Each row is a point. The points of each table are mixes of a few directions, plus a little noise. How many directions does each table use, and how many do they share? Where both have some left over, give the other angles between the two spaces (their principal angles), to ten degrees, smallest first.

First (6 x 2)
[[-0.33 -0.27]
 [-0.10 -0.10]
 [ 0.07  0.02]
 [ 0.60  0.49]
 [ 0.27  0.21]
 [-0.48 -0.40]]
Second (4 x 2)
[[-0.48 -0.40]
 [-0.02 -0.02]
 [ 0.53  0.44]
 [-0.03 -0.03]]
Directions: first 1, second 1, shared 1

First (7 x 6)
[[-0.05 -0.23  0.48  0.53 -0.45 -0.04]
 [ 0.03 -0.07 -0.23 -0.06  0.06 -0.12]
 [ 0.01 -0.12 -0.18  0.03 -0.02 -0.15]
 [ 0.08  0.08 -0.78 -0.56  0.51 -0.17]
 [ 0.09  0.01 -0.68 -0.42  0.38 -0.20]
 [-0.07  0.15  0.82  0.35 -0.35  0.33]
 [-0.06  0.19  0.62  0.12 -0.17  0.33]]
Second (6 x 6)
[[-0.07  0.40 -0.26 -0.59  0.40  0.13]
 [-0.09 -0.48  0.25  0.71 -0.60 -0.29]
 [-0.12  0.01 -0.04 -0.01 -0.07 -0.08]
 [ 0.30 -0.48  0.38  0.70 -0.33 -0.02]
 [-0.11  0.25 -0.18 -0.36  0.21  0.05]
 [ 0.08  0.29 -0.15 -0.44  0.39  0.20]]
Directions: first 2, second 2, shared 1; angles 70

First (8 x 9)
[[-0.45  0.55  0.42  0.16  0.22  0.11  0.02 -0.06  0.19]
 [-0.40 -0.08 -0.29 -0.23 -0.62 -0.04  0.40  0.62  0.34]
 [-0.37  0.17  0.00 -0.06 -0.24  0.02  0.21  0.32  0.23]
 [ 0.39 -0.05  0.16  0.14  0.43  0.01 -0.31 -0.46 -0.26]
 [-0.14 -0.18 -0.31 -0.20 -0.44 -0.04  0.26  0.40  0.17]
 [-0.24 -0.05 -0.20 -0.13 -0.37 -0.03  0.24  0.37  0.19]
 [ 0.62 -0.37 -0.13  0.01  0.26 -0.06 -0.28 -0.39 -0.37]
 [ 0.58  0.03  0.36  0.30  0.79  0.04 -0.56 -0.83 -0.44]]
Second (8 x 9)
[[-0.81 -0.24  0.00  0.23  0.54 -0.41 -0.04 -0.45  0.67]
 [ 0.35 -0.84 -0.23 -0.29  0.12 -0.27 -0.20  0.31 -0.45]
 [-0.09  0.17 -0.13  0.20 -0.02  0.03  0.09 -0.48  0.38]
 [ 0.68  0.31 -0.05 -0.12 -0.49  0.39  0.08  0.19 -0.41]
 [-0.12 -0.13  0.02 -0.02  0.12 -0.09 -0.04  0.03  0.00]
 [ 0.12  0.13  0.06 -0.05 -0.11  0.10  0.01  0.13 -0.14]
 [-0.51  0.09 -0.01  0.23  0.25 -0.14  0.05 -0.48  0.56]
 [ 0.38  0.54  0.33 -0.19 -0.39  0.42  0.06  0.70 -0.61]]
Directions: first 2, second 3, shared 1; angles 80

First (10 x 12)
[[-0.13  0.21  0.04 -0.14  0.34  0.33  0.18 -0.20 -0.03 -0.08 -0.36 -0.45]
 [ 0.18 -0.20  0.14  0.21 -0.48  0.03 -0.09  0.44  0.01  0.29  0.45  0.52]
 [ 0.12  0.04  0.46  0.18 -0.33  0.99  0.25  0.64 -0.04  0.57  0.21  0.15]
 [ 0.14 -0.17  0.06  0.15 -0.36 -0.09 -0.10  0.29  0.02  0.17  0.35  0.42]
 [-0.13  0.10 -0.19 -0.16  0.34 -0.24  0.00 -0.39  0.00 -0.29 -0.30 -0.32]
 [ 0.10 -0.07  0.15  0.12 -0.26  0.21  0.01  0.31  0.00  0.23  0.22  0.24]
 [ 0.24 -0.33  0.07  0.28 -0.65 -0.26 -0.22  0.50  0.04  0.28  0.64  0.77]
 [-0.01 -0.06 -0.17 -0.03  0.04 -0.42 -0.13 -0.18  0.02 -0.19  0.01  0.05]
 [-0.23  0.22 -0.26 -0.28  0.61 -0.25  0.05 -0.64 -0.01 -0.45 -0.56 -0.62]
 [-0.28  0.27 -0.31 -0.33  0.73 -0.30  0.06 -0.77 -0.01 -0.54 -0.66 -0.75]]
Second (9 x 12)
[[-0.15 -0.05 -0.14 -0.10 -0.14  0.46 -0.30  0.29  0.15 -0.71 -0.35 -0.12]
 [ 0.06  0.30  0.26  0.05  0.12 -0.08  0.86 -0.20 -0.38 -0.24 -0.10  0.31]
 [-0.09  0.75 -0.39 -0.72 -0.20  0.39 -0.13  0.25 -0.23 -0.42  0.01 -0.38]
 [ 0.10 -0.49  0.14  0.41  0.18 -0.35 -0.08 -0.12  0.22  0.47  0.44  0.00]
 [ 0.20 -0.41 -0.08  0.63  0.10 -0.33 -0.17 -0.02  0.27  0.47  0.30  0.01]
 [ 0.05  0.05 -0.86  0.16 -0.20 -0.21 -0.33  0.34  0.14  0.57  0.36 -0.07]
 [-0.39  0.08  0.51 -0.78  0.05  0.07  0.74 -0.23 -0.44 -0.28 -0.21  0.34]
 [ 0.05 -0.06  0.07  0.09 -0.02 -0.20 -0.13 -0.19  0.01  0.56 -0.27  0.24]
 [ 0.17 -0.14  0.50  0.26  0.15  0.27 -0.45 -0.10  0.25 -0.40 -0.19 -0.33]]
Directions: first 2, second 6, shared 0; angles 50, 90

First (11 x 18)
[[-0.33  0.22 -0.68 -0.34  0.02 -0.15 -0.36 -0.37  0.00  0.15  0.44  0.34
   0.26  0.16  0.28  0.49  0.29 -0.07]
 [-0.02  0.20 -0.41  0.00  0.00 -0.23 -0.19 -0.33  0.17  0.01  0.23 -0.03
  -0.05  0.10  0.15  0.21  0.32 -0.01]
 [ 0.00  0.13  1.08 -0.03 -0.09  0.38  0.25  0.65 -0.14 -0.30 -0.10  0.69
   0.17 -0.17  0.18 -0.22 -0.75 -0.05]
 [ 0.27 -0.32 -0.11  0.35  0.01 -0.27 -0.05  0.14  0.00  0.07 -0.39 -0.51
  -0.28 -0.15 -0.27 -0.29  0.12  0.23]
 [-0.05 -0.20  0.99 -0.01 -0.12  0.21  0.06  0.99 -0.40 -0.15 -0.33  0.76
   0.27 -0.31  0.15 -0.25 -0.90  0.14]
 [ 0.20 -0.04 -0.41  0.31 -0.01 -0.47 -0.25 -0.17  0.16  0.01 -0.06 -0.36
  -0.28 -0.02 -0.01 -0.03  0.37  0.18]
 [ 0.14  0.55  0.09  0.00  0.07  0.26  0.36 -0.71  0.53 -0.27  0.42 -0.30
  -0.23  0.26  0.03  0.06  0.36 -0.31]
 [ 0.06  0.23 -0.39  0.15 -0.02 -0.46 -0.34 -0.22  0.21 -0.07  0.19  0.05
  -0.14  0.03  0.28  0.17  0.31  0.08]
 [ 0.07 -0.33  0.34 -0.12  0.11  0.72  0.72 -0.11 -0.08  0.14 -0.27 -0.70
  -0.02  0.09 -0.66 -0.32 -0.07 -0.24]
 [-0.50  0.17 -0.69 -0.55  0.04  0.03 -0.30 -0.33 -0.14  0.26  0.47  0.44
   0.43  0.19  0.24  0.57  0.19 -0.15]
 [ 0.15 -0.59  0.20  0.25  0.00 -0.03  0.10  0.50 -0.29  0.15 -0.61 -0.37
  -0.09 -0.22 -0.38 -0.40 -0.23  0.23]]
Second (11 x 18)
[[-0.24  0.02 -0.41 -0.05  0.00 -0.15 -0.17 -0.13  0.10  0.11  0.32  0.00
   0.00  0.12  0.25  0.23  0.20  0.03]
 [-0.14 -0.12 -0.54  0.03 -0.03 -0.44 -0.44  0.06 -0.08  0.16  0.07  0.10
   0.04 -0.04  0.19  0.19  0.18  0.20]
 [-0.29  0.27  0.08 -0.12  0.03  0.43  0.40 -0.36  0.40 -0.07  0.58 -0.13
  -0.07  0.31  0.24  0.17  0.09 -0.27]
 [ 0.12  0.03  0.16  0.09  0.00  0.01  0.07  0.03  0.05 -0.09 -0.07 -0.06
  -0.08 -0.03 -0.06 -0.09 -0.03 -0.01]
 [-0.37  0.18  0.25 -0.45  0.07  0.78  0.53 -0.27  0.10  0.03  0.42  0.08
   0.24  0.29  0.00  0.18 -0.12 -0.41]
 [ 0.30 -0.03 -0.14  0.39 -0.04 -0.47 -0.21  0.03  0.14 -0.09 -0.17 -0.24
  -0.31 -0.11  0.02 -0.14  0.20  0.21]
 [ 0.74 -0.29  0.28  0.57 -0.09 -0.74 -0.47  0.61 -0.34 -0.17 -0.94  0.03
  -0.21 -0.53 -0.30 -0.51 -0.20  0.48]
 [ 0.09 -0.13  1.20 -0.22 -0.07  0.50  0.22  0.89 -0.60 -0.17 -0.56  0.85
   0.44 -0.35 -0.18 -0.32 -1.00 -0.03]
 [-0.07 -0.20 -1.24 -0.32  0.15 -0.16 -0.26 -0.75 -0.18  0.46 -0.04 -0.57
   0.14  0.18 -0.50  0.30  0.75 -0.08]
 [ 0.24  0.09  0.37  0.40 -0.07 -0.25 -0.02  0.24  0.23 -0.26 -0.07 -0.04
  -0.29 -0.11  0.19 -0.22 -0.11  0.16]
 [-0.39  0.18 -0.04 -0.33  0.05  0.49  0.34 -0.32  0.20  0.07  0.50 -0.01
   0.13  0.28  0.14  0.24  0.06 -0.30]]
Directions: first 4, second 4, shared 3; angles 40

First (8 x 24)
[[ 0.21  0.26 -0.05 -0.11 -0.04 -0.05 -0.12 -0.03 -0.01 -0.02 -0.02  0.07
  -0.10  0.03  0.19 -0.06 -0.38  0.12  0.12  0.02  0.09 -0.18 -0.05  0.04]
 [-0.26 -0.12  0.08  0.30  0.03 -0.02  0.06 -0.06  0.09 -0.02  0.18  0.04
   0.10 -0.03 -0.24  0.04  0.23  0.07  0.06  0.16 -0.19  0.00 -0.22 -0.08]
 [ 0.01 -0.27 -0.02 -0.20  0.02  0.10  0.11  0.12 -0.09  0.05 -0.19 -0.16
   0.03 -0.01  0.01  0.06  0.28 -0.27 -0.26 -0.23  0.11  0.28  0.35  0.04]
 [ 0.01  0.07  0.00  0.04  0.00 -0.02 -0.03 -0.03  0.02 -0.01  0.04  0.04
  -0.01  0.01  0.01 -0.02 -0.08  0.06  0.06  0.05 -0.02 -0.06 -0.08  0.00]
 [-0.29  0.10  0.11  0.50  0.03 -0.10 -0.02 -0.16  0.17 -0.06  0.36  0.18
   0.08 -0.02 -0.28 -0.01  0.01  0.31  0.28  0.37 -0.31 -0.24 -0.53 -0.12]
 [-0.50 -0.23  0.16  0.57  0.07 -0.03  0.12 -0.10  0.16 -0.03  0.34  0.08
   0.19 -0.05 -0.47  0.08  0.44  0.13  0.12  0.31 -0.37  0.00 -0.41 -0.15]
 [-0.49 -0.19  0.16  0.59  0.07 -0.05  0.10 -0.12  0.17 -0.04  0.36  0.11
   0.17 -0.05 -0.46  0.06  0.39  0.17  0.15  0.34 -0.38 -0.04 -0.45 -0.16]
 [ 1.32  0.36 -0.44 -1.68 -0.18  0.17 -0.21  0.38 -0.51  0.13 -1.07 -0.36
  -0.46  0.11  1.24 -0.12 -0.89 -0.59 -0.53 -1.02  1.05  0.26  1.40  0.45]]
Second (11 x 24)
[[-1.12 -0.49  0.09  1.04  0.57 -0.12  0.32 -0.43  0.38 -0.32  0.32  0.01
   0.37 -0.08 -0.60 -0.24  0.72 -0.26  0.04  0.71 -0.46  0.31  0.40 -0.38]
 [ 0.56 -0.33  0.02 -0.23 -0.48  0.32  0.13  0.53  0.28 -0.18  0.29 -0.04
   0.34  0.05  0.33  0.06 -0.03 -0.37 -0.59 -0.41  0.25 -0.34 -0.08 -0.06]
 [ 0.47 -0.06  0.02 -0.25 -0.23  0.32 -0.01  0.13  0.14  0.05 -0.15  0.26
   0.16 -0.02 -0.07  0.25 -0.01 -0.23 -0.05 -0.11  0.17  0.14 -0.35 -0.08]
 [-0.08  0.07 -0.10 -0.52  0.32 -0.05 -0.07 -0.23 -0.55  0.40 -0.83 -0.15
  -0.41 -0.06 -0.15  0.17  0.25 -0.07  0.19 -0.20  0.14  0.82  0.51  0.22]
 [ 0.24  0.16 -0.12 -0.64  0.16  0.05 -0.12 -0.15 -0.45  0.37 -0.81 -0.02
  -0.35 -0.04 -0.03  0.21  0.02 -0.10  0.18 -0.24  0.25  0.68  0.32  0.20]
 [ 0.16  0.19 -0.06 -0.28 -0.20 -0.25 -0.09  0.30 -0.25  0.00  0.22 -0.41
  -0.25  0.09  0.58 -0.21 -0.38  0.31 -0.23 -0.41  0.10 -0.57  0.25  0.28]
 [-0.49 -0.43  0.15  0.44  0.06  0.05  0.20 -0.01  0.11  0.00  0.23 -0.02
   0.22 -0.06 -0.47  0.12  0.65 -0.05 -0.07  0.14 -0.30  0.18 -0.21 -0.14]
 [ 0.00  0.39 -0.10 -0.03  0.06 -0.30 -0.14 -0.05 -0.11 -0.10  0.12 -0.16
  -0.23  0.07  0.42 -0.30 -0.54  0.30  0.09  0.02  0.03 -0.43  0.26  0.14]
 [-0.67  0.18  0.09  0.52  0.23 -0.39 -0.05 -0.26 -0.15  0.05  0.30 -0.11
  -0.19 -0.01 -0.25 -0.12  0.09  0.58  0.38  0.33 -0.43 -0.21 -0.23  0.05]
 [ 0.85  0.36 -0.10 -0.52 -0.09  0.41 -0.21 -0.18  0.14  0.12 -0.65  0.64
   0.02 -0.04 -0.08  0.31 -0.45 -0.31  0.35  0.11  0.39  0.46 -0.40 -0.12]
 [ 0.08 -0.04  0.11  0.47 -0.40 -0.05  0.05  0.35  0.46 -0.40  0.96 -0.02
   0.33  0.09  0.32 -0.23 -0.32  0.21 -0.28  0.05 -0.15 -1.04 -0.47 -0.12]]
Directions: first 2, second 5, shared 2
